Rows are points. The window is the flat piece filled in between its corners: a triangle in 3 columns, a solid with four corners in 4, and so on. A path goes straight from each point to the next, and from the last back to the first. After which points does the path pass through the window?

Window (4 x 4)
-1.7 1.8 12.7 2.0
-4.1 2.3 -8.3 -4.0
-2.2 -5.1 1.0 0.1
2.6 1.5 -4.2 -2.2
Path:
(1): -3.0 0.2 -1.7 -10.2
(2): 3.0 -0.6 2.9 -2.2
(3): 2.4 0.1 1.8 2.1
(4): -1.0 -1.6 -5.8 0.5
(5): -0.8 -3.2 -3.5 -8.2
(6): -1.8 1.0 9.9 -2.8
(7): -2.0 2.0 7.7 5.2
(8): 0.5 -0.4 -1.9 2.0
(9): 0.4 -1.5 -1.7 -4.4
(10): 1.1 -0.9 4.8 -2.1
(11): -1.1 -2.0 2.8 7.3
(12): 0.0 5.0 -6.4 4.2
Through the window after points: 6, 8

Window (6 x 6)
-5.7 -0.7 -3.2 6.1 -0.2 -0.3
3.3 -6.4 -1.8 -7.6 3.4 -0.7
-0.5 1.2 2.0 -1.2 -8.6 0.8
-1.0 -6.9 1.8 3.1 1.1 0.8
7.5 -1.7 -2.1 9.6 -0.4 3.7
-6.9 0.6 7.4 -7.2 1.3 -1.2
Path:
(1): 1.2 -2.1 -2.3 5.9 -3.2 -3.7
(2): -0.4 -3.2 -4.9 2.8 -3.9 9.4
(3): -1.4 -4.5 -0.2 -2.1 3.1 5.2
(4): 3.9 -6.1 1.4 -0.1 -1.1 -8.1
(5): 3.7 -2.6 3.4 0.6 -3.4 -6.2
(6): 0.3 -1.7 1.0 -1.5 -1.0 4.7
(7): -3.5 -1.3 1.5 -2.6 -1.1 8.1
(8): 2.9 0.7 1.0 1.5 -1.5 -6.1
(9): 2.6 -1.9 1.8 0.3 2.4 -6.8
(10): -5.8 -4.2 1.7 -0.3 1.5 8.5
(11): -4.2 0.3 3.0 -2.0 -2.0 7.7
(12): -4.5 0.8 6.2 -0.8 -3.9 -8.3
Through the window after points: 3

Window (9 x 9)
4.2 5.8 -1.9 -1.0 -14.0 -0.6 8.9 -2.9 4.6
-4.3 1.5 -4.7 -1.5 1.8 1.2 -3.9 2.0 1.7
2.0 3.7 -2.2 9.4 5.4 7.7 -0.4 4.3 -4.0
-4.9 -0.1 4.3 -2.2 1.1 -0.4 1.7 -1.6 2.2
2.2 -2.8 -3.0 -1.9 -0.9 -0.7 6.7 1.2 1.7
1.3 -1.7 5.8 -5.0 4.5 -5.5 -2.2 6.0 1.4
-2.8 7.4 -1.1 -4.8 4.9 -2.5 3.0 -1.3 0.0
-1.4 -6.5 3.6 6.8 3.4 -12.6 -6.0 0.3 -0.6
19.2 -3.6 4.2 1.2 -5.3 1.3 3.0 -6.5 -0.2
Path:
(1): -0.5 0.7 0.8 1.5 3.0 -2.1 -0.5 0.2 5.3
(2): 1.6 -2.2 1.2 0.2 1.0 -7.2 1.2 0.1 8.1
(3): -2.8 2.0 1.1 -4.2 -3.3 -7.0 0.5 -3.3 -7.4
(4): 2.0 2.5 -3.0 -2.3 -2.8 -1.1 1.8 1.0 -5.0
(5): 2.1 1.8 0.5 3.1 1.4 -2.0 1.8 -2.4 11.1
(6): -1.3 2.5 1.9 1.1 5.9 -0.4 1.0 -2.5 10.0
(7): -0.9 -0.4 1.3 -0.3 -0.6 0.1 1.8 1.0 -3.3
(8): 0.7 -3.5 1.6 3.7 -0.8 -6.4 -2.7 0.9 -3.5
(9): 0.3 -1.1 2.1 6.0 5.1 -5.7 -1.6 -0.5 4.9
(10): 1.7 1.0 -1.4 1.4 2.2 -1.2 3.2 1.3 5.4
(11): -0.4 -0.1 1.4 -3.3 -2.3 1.4 3.0 -1.8 -7.5
(12): -1.9 -1.8 0.2 -3.3 -4.1 -4.7 -1.2 1.7 -7.0
Through the window after points: 6, 8, 10, 12

Window (11 x 11)
5.9 0.1 15.8 20.2 0.6 -4.6 0.2 3.9 2.4 0.4 4.9
1.9 -2.3 3.5 -5.6 0.6 -6.9 -2.1 -2.8 2.7 4.2 3.4
4.9 -7.3 -0.9 2.8 -5.8 3.3 0.6 -4.7 0.9 1.0 1.7
3.0 -6.3 8.0 -2.7 3.6 -3.3 -0.4 2.2 -4.3 -2.4 2.7
3.8 -1.7 -2.6 2.5 -1.9 1.9 -3.6 1.5 -3.9 1.2 4.1
9.2 6.2 0.0 2.2 2.4 -0.1 -8.9 -3.9 1.4 1.3 -9.3
-0.6 -5.0 0.6 1.7 -0.6 -6.3 1.1 -9.9 -6.1 -0.7 2.2
3.6 -2.1 -1.9 -1.2 1.2 3.5 4.8 1.6 -0.6 4.2 1.0
7.4 -6.8 -2.3 -1.1 4.8 1.9 -3.0 1.2 -3.2 6.6 0.2
3.1 -5.2 0.9 7.1 2.0 -4.9 -0.2 0.7 1.5 -3.0 1.8
-0.9 -5.1 -1.9 -3.3 3.7 6.2 -3.3 -0.6 0.6 4.6 0.7
Path:
(1): 2.2 -3.5 3.5 0.6 -1.0 -3.8 -2.4 -0.3 0.8 3.5 1.0
(2): -0.4 -3.4 3.8 5.8 -4.1 -2.9 -1.6 0.7 -0.7 1.3 -1.4
(3): 5.2 -2.3 2.1 2.2 1.5 0.1 -0.2 -3.3 -0.5 -1.0 4.7
(4): 5.8 -0.8 5.1 1.9 1.2 3.0 2.3 -4.7 -0.4 -4.7 8.5
(5): 2.4 -7.0 -2.2 3.5 -1.8 -2.5 -2.9 1.2 -0.8 3.4 -2.2
(6): 0.5 -6.5 1.0 1.3 -2.0 -5.5 -6.0 1.8 -4.4 3.8 -6.5
(7): 6.2 -1.3 2.5 3.1 2.6 -1.5 -3.1 -3.7 -0.6 1.2 1.2
(8): 6.9 -0.2 2.6 0.0 4.8 -1.9 1.3 -5.1 0.2 -1.5 8.3
Through the window after points: 4, 8

Window (12 x 12)
7.1 -1.0 -2.8 5.9 -3.9 -3.3 1.1 -2.2 -5.2 -0.9 0.8 3.3
-6.1 1.4 1.2 -6.8 0.7 1.6 3.1 8.1 -2.1 -3.6 -3.4 -8.4
1.0 9.4 -1.3 -5.0 3.2 3.3 -0.2 1.4 0.8 -5.7 -4.8 -1.4
-7.2 -0.7 -4.8 4.4 -5.4 7.8 -1.6 -4.2 -3.5 0.5 2.5 4.0
-7.1 -6.3 -4.6 0.0 -6.7 8.1 -5.8 -8.6 4.5 -4.1 5.7 -2.9
13.1 -1.2 -4.3 9.4 -3.7 7.1 0.4 0.1 -6.7 2.5 2.8 1.1
-0.7 6.6 -8.5 -2.2 8.3 -2.5 1.1 5.7 -0.9 1.6 4.3 1.5
-2.7 -4.2 -5.3 -2.3 -8.0 5.6 -6.8 -4.1 1.5 3.6 -0.7 1.4
-2.4 4.9 2.4 -5.2 0.7 2.6 -1.7 4.0 -0.3 -1.2 5.6 2.1
5.6 -7.0 0.2 7.6 2.2 3.3 -1.2 2.1 -3.2 0.1 -3.2 3.0
-10.3 0.1 -2.0 3.2 -6.0 4.7 -5.2 -6.6 7.4 4.8 3.9 -2.7
0.8 5.0 -1.3 -6.9 3.9 1.2 9.7 8.3 3.1 -2.9 -2.0 1.0
Path:
(1): -1.8 2.4 -7.9 -0.2 -3.2 2.1 -0.2 4.0 3.2 -2.4 1.1 -1.0
(2): -4.5 1.4 -0.2 -4.2 -1.3 4.3 -1.6 -4.3 -0.7 2.4 2.4 0.8
(3): 5.1 -2.1 -2.8 0.8 3.1 2.9 2.5 -3.1 -1.7 2.1 2.9 1.4
(4): 0.6 6.2 -5.1 5.3 -7.9 5.1 -2.5 8.8 -1.4 -1.1 -0.5 -0.6
(5): -1.1 0.5 -1.7 1.3 -4.0 -0.1 -2.4 2.6 -0.4 -3.5 -1.1 -1.2
(6): 0.5 0.0 -1.5 -2.8 2.0 2.9 5.2 1.1 -4.3 0.7 0.8 -2.7
(7): 3.1 -1.0 -0.6 -2.5 0.2 3.9 1.8 -1.9 -3.3 1.5 -0.3 0.2
(8): -2.6 1.7 -4.8 5.9 -1.1 2.1 -3.8 6.6 -0.3 -5.6 3.1 2.2
(9): 1.9 -0.4 -7.0 6.2 -4.9 1.1 -4.5 7.5 2.1 -4.1 3.2 4.6
(10): 0.2 1.3 -0.5 -0.5 0.4 4.3 -0.3 -4.3 -1.3 2.5 1.6 1.3
(11): -1.6 -4.2 2.7 1.9 1.6 0.0 1.5 -6.8 -5.0 3.4 1.6 2.9
(12): 1.9 3.0 -8.1 4.1 -6.2 6.7 -2.3 4.2 0.4 -3.3 0.1 0.9
Through the window after points: 3, 5, 11

Window (14 x 14)
0.5 -0.7 -3.6 -6.7 1.1 6.4 -6.7 -0.3 0.8 -0.4 9.8 -6.6 -5.1 2.7
4.8 3.0 -1.3 -2.2 4.2 4.1 4.3 -6.9 -0.3 1.1 -3.0 -0.5 2.5 2.2
0.1 3.0 -1.0 -2.9 -5.8 -6.1 1.9 4.9 -0.2 -4.7 -9.2 -9.6 4.4 3.6
4.4 -5.7 -0.2 4.1 -1.7 3.9 1.3 0.3 -1.0 5.6 -3.3 -7.1 2.0 -6.0
4.4 3.5 -1.3 -0.3 3.5 3.5 0.3 4.3 -4.1 -2.7 -7.5 -5.7 7.9 0.4
-6.7 -2.6 -5.0 2.0 -1.1 -0.5 2.2 1.5 -1.1 -8.8 5.5 -3.9 -3.2 -5.9
-8.1 4.2 -0.2 -4.4 3.1 4.5 5.4 4.4 -0.1 0.1 -7.6 -1.4 0.0 -1.1
0.6 -1.3 2.6 5.0 -5.1 -2.0 8.7 8.8 3.3 0.1 -2.7 6.9 7.5 7.7
1.2 1.0 -5.7 8.2 0.5 9.9 0.2 -3.1 -2.6 5.6 -4.8 -4.2 0.5 0.4
0.8 3.3 2.4 6.3 2.1 -5.5 0.1 -1.2 -0.6 1.9 4.0 -4.6 2.7 -2.4
2.2 1.3 1.9 2.0 -2.1 -1.0 -6.5 -1.7 5.2 0.1 9.9 10.7 -6.5 -4.2
-10.3 -9.3 -7.7 -3.6 -3.4 4.0 -1.2 3.4 -2.5 -1.3 -4.1 -1.2 10.4 8.1
1.9 -3.6 4.6 -0.5 -11.2 5.0 -2.4 0.5 -7.5 2.7 2.1 -0.5 4.2 6.2
1.2 -1.1 -1.4 -0.8 3.8 0.0 -2.2 -0.5 -3.8 1.6 4.9 4.3 -9.4 0.7
Path:
(1): 3.1 -0.4 -5.0 0.3 -3.8 1.2 1.5 2.8 -1.5 1.5 1.0 -0.2 2.3 1.0
(2): 1.0 1.6 -3.0 -0.5 -1.5 1.9 1.7 1.1 -4.0 1.7 -0.4 1.9 5.4 -0.7
(3): -1.5 -2.2 1.1 2.5 -1.6 0.7 0.3 0.6 0.3 -1.4 -1.3 -0.9 0.2 2.0
(4): -3.0 0.2 9.8 6.1 4.9 3.0 -5.0 0.3 2.8 -3.9 -0.2 -2.4 -0.9 -0.7
(5): 1.9 2.2 -4.8 1.0 -1.6 -4.3 3.2 -0.1 -2.8 3.5 2.8 -4.0 3.1 -0.9
(6): 0.0 4.3 -8.7 -3.3 -5.6 1.9 5.4 2.8 -4.8 1.1 0.7 2.1 6.7 -0.3
(7): -3.0 -8.1 4.1 2.0 2.8 3.0 -4.8 0.4 1.0 -1.4 -6.5 -7.3 0.8 5.0
(8): 0.6 -0.9 3.2 2.0 -2.3 3.4 -1.0 -0.9 -2.2 -1.1 0.7 -0.6 1.3 4.7
(9): 3.3 -0.9 -6.6 -6.2 -4.1 0.3 2.5 1.2 -4.0 7.3 1.1 2.6 1.2 -3.3
(10): -0.7 -0.2 -5.4 -2.2 -1.0 1.8 0.7 0.8 -2.5 -0.1 3.2 -2.3 0.4 -4.1
(11): -9.2 -4.0 2.9 3.4 1.0 3.9 -1.6 2.4 3.2 -8.5 -0.4 -5.1 -3.6 8.3
(12): -1.4 -2.3 10.4 4.9 1.8 -0.2 -2.0 -4.1 0.5 -3.8 -0.8 -3.0 0.1 4.0
Through the window after points: 4, 6, 8, 10
